Rows are points. To make a cloud, some directions were put in groups of two or more. Within a group, all points are equally far from the middle, so they leave a hole (a ring in 2 directions, a hollow ball in 3). The other directions are filled evenly. Then the cloud was stretched, turned, moved and blurred a little. How many holes are there, and how many directions does each take, smallest first?

Cloud:
[[-30 -56]
 [ 41 -36]
 [-28  54]
 [ -1  12]
 [-20  64]
 [ 11 -52]
 [ 24  32]
 [ 25 -62]
 [ 12  67]
 [-54  13]
 [  3  29]
 [-46  52]
 [ 17 -56]
 [-48  -6]]
Holes: 0

Cloud, 20 rows:
[[ 17  -1 -23]
 [ 38 -47  21]
 [ 25  32   9]
 [ 27  36  34]
 [-17  12  17]
 [-31  32 -37]
 [-37 -65 -69]
 [-67  22  17]
 [ 70  18 -54]
 [ 24  57  50]
 [-41  -9 -48]
 [-39   2 -70]
 [-40  82 -27]
 [-69 -17  -7]
 [ 72  17 -42]
 [ 12 -27  56]
 [-13 -52 -33]
 [ -5  51  14]
 [-16 -18 -38]
 [-11 -52 -42]]
Holes: 0

Cloud (28 x 4):
[[ -33  -74   40  -26]
 [  -8  -20   65  -21]
 [  -6    9  -52   37]
 [  -8  -28  -22   43]
 [  15  -22   53   51]
 [  -9  -57   48  -20]
 [  15 -102  -13  -27]
 [  47  -60   40    7]
 [   4  -64  -13  -45]
 [  47   29   13  -18]
 [  56  -45   -5  -34]
 [  19  -96   61  -25]
 [  27   49  -23   -8]
 [   2  -86   11   14]
 [  57   -5   10    9]
 [ -61  -70   15   22]
 [   8  -45   -7   -5]
 [  19  -32   47   -7]
 [ -37  -17   35   57]
 [  40  -37   16   80]
 [  32   26  -32  -11]
 [  71  -21  -26   17]
 [  72  -19   -1  -33]
 [  19  -22  -41   40]
 [ -74  -43   34  -44]
 [  -5    2   62  -38]
 [  31  -13   -3   70]
 [ -11   -5   60   12]]
Holes: 0

Cloud:
[[ 39 -40  28 -42   6  48]
 [ 24   8 -40 -15  15  36]
 [  1  24  63   2 -31 -49]
 [-68   9 -52  23 -13 -18]
 [  4 -25  51 -31  28 -65]
 [-10 -76  -9 -57  10 -60]
 [-28  -2 -59 -42 -42 -64]
 [-53 -71  27 -61  -4 -20]
 [-56 -46  26 -50 -48 -11]
 [-68 -41  11  19  24  -1]
 [  7  -9 -18  41 -34 -52]
 [ 10 -42 -48 -27  61 -47]
 [-16  72  15  13  23 -19]
 [-51  -8 -26 -66 -59 -46]
 [-14 -34  44  37  13 -45]
 [-29  15  13 -18  15 -87]
 [ 28 -35 -41 -29  22  37]
 [-49 -25 -10  -2  -2 -84]
 [-37  33  25  13  58  20]
 [-74 -48 -32 -10 -33 -23]
 [-48  -5 -16 -26 -12  55]
 [ 48 -35 -49  -7   7   2]
 [ 34   8  81 -30 -11 -13]
 [-56 -50 -25 -31  71 -10]
 [ 16  67  43 -13   9   2]
 [ 29 -43   8   6 -30 -65]
 [ 30 -30  59 -28 -31 -45]
 [ 29 -14  46 -67  38 -27]
 [-77 -15  40 -12 -16  10]
 [-51  30  60 -59 -13 -38]
 [-38 -18 -80 -41  10   9]
 [ 19 -84 -21 -60   9  -4]
 [-11 -89 -20  -6  -9  16]
 [-60 -10 -59 -38 -22  22]
 [-46  50 -42 -20  43 -23]
 [-94 -25   3 -46   6 -40]
 [ 39  13   2 -11  63  21]
 [ 14 -53 -12 -67 -27 -50]
 [ 20 -45 -36 -58  23  27]
 [-32 -40 -59 -15  63 -39]
 [-66 -59 -31 -12 -25  -1]
 [ 19  43  55 -20  42  16]
 [-69 -22 -20 -25  20 -77]
 [ 28  26 -16 -67  -1 -24]
 [-62 -11 -11 -86  39   7]
 [ 26 -52  21 -20  11 -71]
 [ 40 -76  13  -7  57 -18]]
Holes: 1 (6)

Cloud, 76 rows:
[[   4  -35  -40   -8    7   55  -79   -8]
 [   2    1  -32   23   16   -6   61  -37]
 [  73  -19  -18   15   21  -13   -5  -87]
 [  58  -22  -80    8   -8    7  -22  -37]
 [  60   99  -38   12   -1  -15   49  -42]
 [   3  -45  -62  -23  -29   45   28   60]
 [  15   48   17    9  -25  -46   10  -43]
 [  10   16   -8   10    0   84   59  -25]
 [ 106    4  -38   79  -40  -36  -29  -19]
 [  60    8   46   18   27   22  -71  -67]
 [  85    0  -61    1  -39  -22  -14   -3]
 [  39   41    4  -64  -23   68   39   19]
 [ -11  -66   18   64   20   42  -37   45]
 [  19  -74    4   38   25   75  -39  -52]
 [ -13   37   40   30  -22   45  -30   27]
 [  50    4   16  -65   38   -3   -6   -9]
 [ 110  -18    3   54  -32  -57   -8  -25]
 [  83  -28  -26   24  -21  -20   32  -13]
 [  69  -39    3   55   -7  -59  -25   -2]
 [  -4  -25  -48  -53    0   -4    4   20]
 [  66  -51   45   28  -30   -4    5   33]
 [ 111   25  -27  -22   -2   -2   20   -2]
 [  17   19   -3   60  -24  -51  -56   10]
 [ -46  -11  -11  -27   -2    9   30   37]
 [  48   27   -4    4  -85   57   46   39]
 [   3   16  -84   45  -38   -4   24  -35]
 [  33   88  -32   24   -7   49  -15  -41]
 [  42   24   72   29   21   35  -21   18]
 [  91   -5   -4    7  -24   59    6   34]
 [  28  -48   -3   40   54  -17  -12    4]
 [  36  -40  -54   30  -10    9   -5  -76]
 [  13  -16  -40  -36   24  101   42  -15]
 [   6   14  -41   49   -8   14   68   18]
 [  45  -18   48  -42   36   23    7  -12]
 [  36  -21  -21   50   69  -11  -42  -77]
 [  26    8   13   12  -14   83   45  -40]
 [ -19   49  -35   23  -53    3  -33   10]
 [ -13   -4 -104   31  -55   -4   16   -7]
 [   6    4   12   87  -12   -2  -51  -26]
 [  70   63  -56   35   14  -20    2  -12]
 [  16   52   46   19  -23  -12   16   62]
 [  79  -11  -51   11   55    2    1  -70]
 [  45  -17  -39   41  -97   37   -6  -15]
 [  23    2   12   13  -12   79   49  -33]
 [ -15   35    9  -26   13  -16   33   -1]
 [  10   20   -9   14   13  -25   39  -64]
 [   1   38   30  -39  -46   42   27   48]
 [  69  -11  -53   21  -37  -16   14  -48]
 [  69   -9  -60  -19   48   22   17  -20]
 [  35   22  -29   63  -10   41   30   52]
 [  61   62  -30   48  -44   10  -47    5]
 [  55   -3  -32   52   71  -14  -16  -72]
 [ -56  -27   -5  -25  -13   74  -28  -17]
 [  -3   46   39   43  -47   16  -38    2]
 [   4  -38  -16   21  -20  -15  -14  -63]
 [ -11    3  -80   46  -36    2   59   55]
 [  67   29    0  -52   12  -11  -47  -46]
 [  10   22  -25   12   22  -30  -19   47]
 [  74   27    2  103  -32   -3  -34  -39]
 [  57   -5  -62   93  -26   -2  -41  -15]
 [  19  -24  -81   27   -8   -3  -67   15]
 [  76    3  -56   -7   -5  -19  -15   22]
 [  -8   48  -80   26  -36  -18    0   12]
 [  38   96  -19  -22    6   24   59   15]
 [  12   32  -66  -47   -9    2   33  -10]
 [  11  -13  -73   19   -1    4   28  -71]
 [  -8   49   38   24  -37   21  -26  -28]
 [  36  -15  -48  -41  -13  -17  -12   21]
 [   6    4   -8   77  -35  -56   35   23]
 [  21  -41    9   37   -5   12  -84  -18]
 [  70   10   22  -28   -1  -34  -42  -43]
 [  90   42  -26  -17   -5  -24  -43   -9]
 [ -36    3  -21    2  -73   58   13   78]
 [  20   69   -2   26  -31  -44  -35    3]
 [  42  -63   20   70  -28   27  -62  -20]
 [  15   44   66   24  -13   57   23  -39]]
Holes: 3 (2, 2, 2)
